Every row gives one point. The ring and each string are closed loops that go straight from each point to the next, and from the last back to the first. Before rounding, they use only three directions, however many columns there are. Count how often each string passes through the ring. Passing back the other way cancels.

Ring:
[[0.247, -0.040, -0.132, 0.086],
[0.200, 0.070, -0.063, 0.000],
[0.098, 0.169, 0.062, -0.032],
[-0.091, 0.230, 0.229, 0.032],
[-0.188, 0.197, 0.245, 0.126],
[-0.210, 0.075, 0.147, 0.256],
[-0.103, -0.036, 0.034, 0.302],
[0.070, -0.108, -0.063, 0.272],
[0.187, -0.112, -0.116, 0.202]]
String:
[[0.040, 0.133, 0.126, 0.052],
[0.096, 0.185, 0.273, -0.009],
[0.017, 0.304, 0.350, -0.085],
[-0.080, 0.304, 0.299, -0.044],
[-0.095, 0.339, 0.432, -0.050],
[-0.266, 0.314, 0.225, 0.032],
[-0.217, 0.214, 0.120, 0.098],
[-0.102, 0.128, 0.081, 0.126],
[-0.018, 0.143, 0.286, 0.102],
[-0.086, 0.203, 0.423, 0.098],
[-0.276, 0.253, 0.344, 0.129],
[-0.345, 0.249, 0.219, 0.147],
[-0.292, 0.213, 0.142, 0.144],
[-0.080, 0.098, 0.035, 0.139],
[-0.022, 0.118, 0.175, 0.111],
[-0.041, 0.222, 0.403, 0.049],
[-0.133, 0.317, 0.427, -0.005],
[-0.189, 0.339, 0.295, -0.025],
[-0.136, 0.184, 0.028, 0.071],
[-0.031, 0.142, 0.084, 0.071],
[0.106, 0.131, 0.237, 0.040],
[0.119, 0.245, 0.306, -0.083],
[0.102, 0.260, 0.250, -0.101],
[0.044, 0.271, 0.152, -0.102],
[-0.037, 0.199, 0.019, -0.002],
[-0.056, 0.131, -0.022, 0.078]]
Times through: 4
String:
[[-0.350, 0.107, 0.009, 0.270],
[-0.342, 0.083, 0.128, 0.315],
[-0.261, 0.044, 0.200, 0.330],
[-0.033, 0.026, 0.234, 0.234],
[-0.022, 0.033, 0.108, 0.195],
[0.026, 0.016, 0.174, 0.200],
[-0.025, 0.041, 0.031, 0.172],
[-0.196, -0.013, -0.091, 0.302],
[-0.209, -0.059, -0.041, 0.371],
[-0.120, -0.085, 0.127, 0.384],
[-0.020, -0.011, 0.147, 0.251],
[0.021, 0.036, 0.112, 0.169],
[-0.189, 0.024, -0.033, 0.268],
[-0.365, 0.017, -0.006, 0.376],
[-0.387, 0.049, 0.071, 0.367],
[-0.318, 0.082, 0.230, 0.323],
[-0.049, 0.083, 0.313, 0.192],
[-0.055, 0.080, 0.124, 0.162],
[-0.187, 0.109, 0.055, 0.187],
[-0.323, 0.172, 0.146, 0.208],
[-0.201, 0.121, 0.021, 0.175],
[-0.202, 0.138, 0.085, 0.168],
[-0.348, 0.213, 0.198, 0.185],
[-0.323, 0.227, 0.323, 0.179],
[-0.182, 0.191, 0.414, 0.162],
[-0.066, 0.115, 0.242, 0.152],
[-0.112, 0.097, 0.101, 0.169],
[-0.192, 0.100, 0.054, 0.200]]
Times through: 4

Ring:
[[0.043, 0.150, 0.108, 0.346, 0.240, -0.017, -0.015, 0.231, 0.187],
[-0.123, 0.180, -0.059, 0.251, 0.139, 0.018, -0.047, 0.178, 0.282],
[-0.334, 0.061, -0.259, 0.037, 0.037, 0.001, 0.032, -0.083, 0.194],
[-0.191, -0.013, -0.086, -0.094, -0.013, -0.031, 0.167, -0.248, -0.130],
[0.101, 0.017, 0.220, -0.028, 0.032, -0.046, 0.217, -0.178, -0.332],
[0.199, 0.050, 0.291, 0.233, 0.220, -0.063, 0.131, 0.059, -0.152]]
String:
[[-0.103, 0.064, -0.038, 0.253, 0.214, -0.035, 0.021, 0.093, 0.177],
[-0.099, 0.155, -0.049, 0.376, 0.253, -0.006, -0.073, 0.261, 0.359],
[-0.077, 0.217, -0.028, 0.388, 0.225, 0.019, -0.105, 0.317, 0.398],
[0.035, 0.292, 0.110, 0.278, 0.097, 0.054, -0.068, 0.279, 0.235],
[0.031, 0.206, 0.118, 0.175, 0.070, 0.025, 0.016, 0.131, 0.076],
[-0.072, 0.083, 0.003, 0.195, 0.157, -0.024, 0.043, 0.058, 0.104],
[-0.105, 0.084, -0.048, 0.310, 0.246, -0.031, -0.012, 0.156, 0.250],
[-0.064, 0.122, -0.018, 0.419, 0.309, -0.027, -0.061, 0.273, 0.343],
[0.066, 0.195, 0.117, 0.465, 0.305, -0.009, -0.077, 0.361, 0.313],
[0.096, 0.151, 0.140, 0.532, 0.386, -0.037, -0.070, 0.384, 0.317],
[-0.016, 0.040, 0.042, 0.359, 0.315, -0.062, 0.021, 0.161, 0.176],
[0.006, 0.034, 0.071, 0.323, 0.291, -0.063, 0.045, 0.126, 0.114],
[0.066, -0.006, 0.123, 0.414, 0.390, -0.094, 0.050, 0.171, 0.114],
[0.293, 0.048, 0.365, 0.444, 0.390, -0.090, 0.082, 0.231, -0.042],
[0.341, 0.109, 0.437, 0.302, 0.243, -0.054, 0.118, 0.157, -0.182],
[0.230, 0.123, 0.333, 0.181, 0.135, -0.028, 0.122, 0.069, -0.179],
[0.399, 0.106, 0.511, 0.215, 0.180, -0.052, 0.171, 0.082, -0.326],
[0.272, 0.113, 0.383, 0.148, 0.117, -0.032, 0.152, 0.035, -0.260],
[0.015, 0.074, 0.106, 0.130, 0.116, -0.029, 0.100, -0.004, -0.052],
[0.029, -0.002, 0.113, 0.188, 0.209, -0.069, 0.123, -0.012, -0.066],
[0.083, -0.062, 0.164, 0.245, 0.293, -0.105, 0.150, -0.010, -0.109],
[0.297, 0.016, 0.397, 0.235, 0.246, -0.085, 0.179, 0.035, -0.272],
[0.352, 0.118, 0.464, 0.190, 0.150, -0.040, 0.159, 0.072, -0.294],
[0.266, 0.166, 0.376, 0.148, 0.084, -0.009, 0.122, 0.073, -0.214],
[0.066, 0.088, 0.157, 0.168, 0.139, -0.030, 0.093, 0.037, -0.055],
[0.026, 0.022, 0.100, 0.263, 0.254, -0.065, 0.081, 0.068, 0.027],
[0.100, -0.017, 0.151, 0.477, 0.448, -0.107, 0.043, 0.214, 0.133],
[0.012, 0.012, 0.067, 0.391, 0.359, -0.080, 0.032, 0.167, 0.159],
[0.117, 0.109, 0.169, 0.486, 0.377, -0.053, -0.023, 0.314, 0.219],
[0.189, 0.240, 0.259, 0.403, 0.234, 0.007, -0.039, 0.341, 0.165],
[0.097, 0.210, 0.181, 0.239, 0.121, 0.016, 0.010, 0.185, 0.075],
[-0.026, 0.107, 0.055, 0.180, 0.134, -0.016, 0.050, 0.063, 0.062]]
Times through: 4
String:
[[0.218, 0.020, 0.359, -0.114, -0.032, -0.046, 0.285, -0.249, -0.530],
[0.025, -0.062, 0.142, -0.058, 0.054, -0.073, 0.247, -0.259, -0.345],
[-0.076, -0.036, 0.020, 0.041, 0.111, -0.062, 0.164, -0.156, -0.130],
[-0.055, 0.027, 0.040, 0.064, 0.091, -0.038, 0.128, -0.091, -0.082],
[-0.121, -0.081, -0.025, -0.001, 0.104, -0.075, 0.190, -0.223, -0.159],
[-0.079, -0.105, 0.038, -0.123, 0.025, -0.078, 0.263, -0.343, -0.337],
[0.123, 0.022, 0.275, -0.250, -0.144, -0.025, 0.306, -0.358, -0.566],
[0.121, 0.093, 0.251, -0.089, -0.062, -0.008, 0.206, -0.173, -0.355],
[0.019, 0.079, 0.121, 0.060, 0.058, -0.020, 0.125, -0.058, -0.120],
[-0.013, 0.001, 0.081, 0.090, 0.128, -0.055, 0.145, -0.090, -0.117],
[0.083, -0.051, 0.185, 0.090, 0.165, -0.086, 0.204, -0.130, -0.252],
[0.157, -0.063, 0.257, 0.146, 0.219, -0.102, 0.212, -0.095, -0.279],
[0.035, -0.051, 0.117, 0.210, 0.257, -0.093, 0.143, -0.031, -0.088],
[0.033, 0.094, 0.127, 0.122, 0.098, -0.020, 0.097, 0.004, -0.062],
[0.183, 0.147, 0.288, 0.140, 0.086, -0.010, 0.109, 0.055, -0.154],
[0.343, 0.115, 0.437, 0.316, 0.250, -0.053, 0.110, 0.173, -0.166],
[0.216, 0.036, 0.288, 0.392, 0.353, -0.085, 0.083, 0.181, -0.025],
[0.077, -0.012, 0.139, 0.379, 0.367, -0.095, 0.071, 0.137, 0.065],
[0.026, 0.024, 0.099, 0.274, 0.261, -0.065, 0.075, 0.079, 0.040],
[0.054, 0.119, 0.148, 0.135, 0.094, -0.012, 0.086, 0.033, -0.052],
[0.253, 0.140, 0.349, 0.243, 0.174, -0.028, 0.096, 0.133, -0.129],
[0.358, 0.092, 0.452, 0.320, 0.268, -0.064, 0.126, 0.159, -0.194],
[0.295, -0.024, 0.381, 0.340, 0.353, -0.113, 0.160, 0.092, -0.198],
[0.105, -0.043, 0.189, 0.236, 0.275, -0.097, 0.150, -0.004, -0.125],
[-0.043, 0.005, 0.039, 0.160, 0.180, -0.058, 0.107, -0.029, -0.017],
[0.152, 0.103, 0.265, 0.056, 0.046, -0.019, 0.155, -0.046, -0.237],
[0.298, 0.103, 0.440, -0.063, -0.040, -0.020, 0.246, -0.147, -0.498]]
Times through: 2
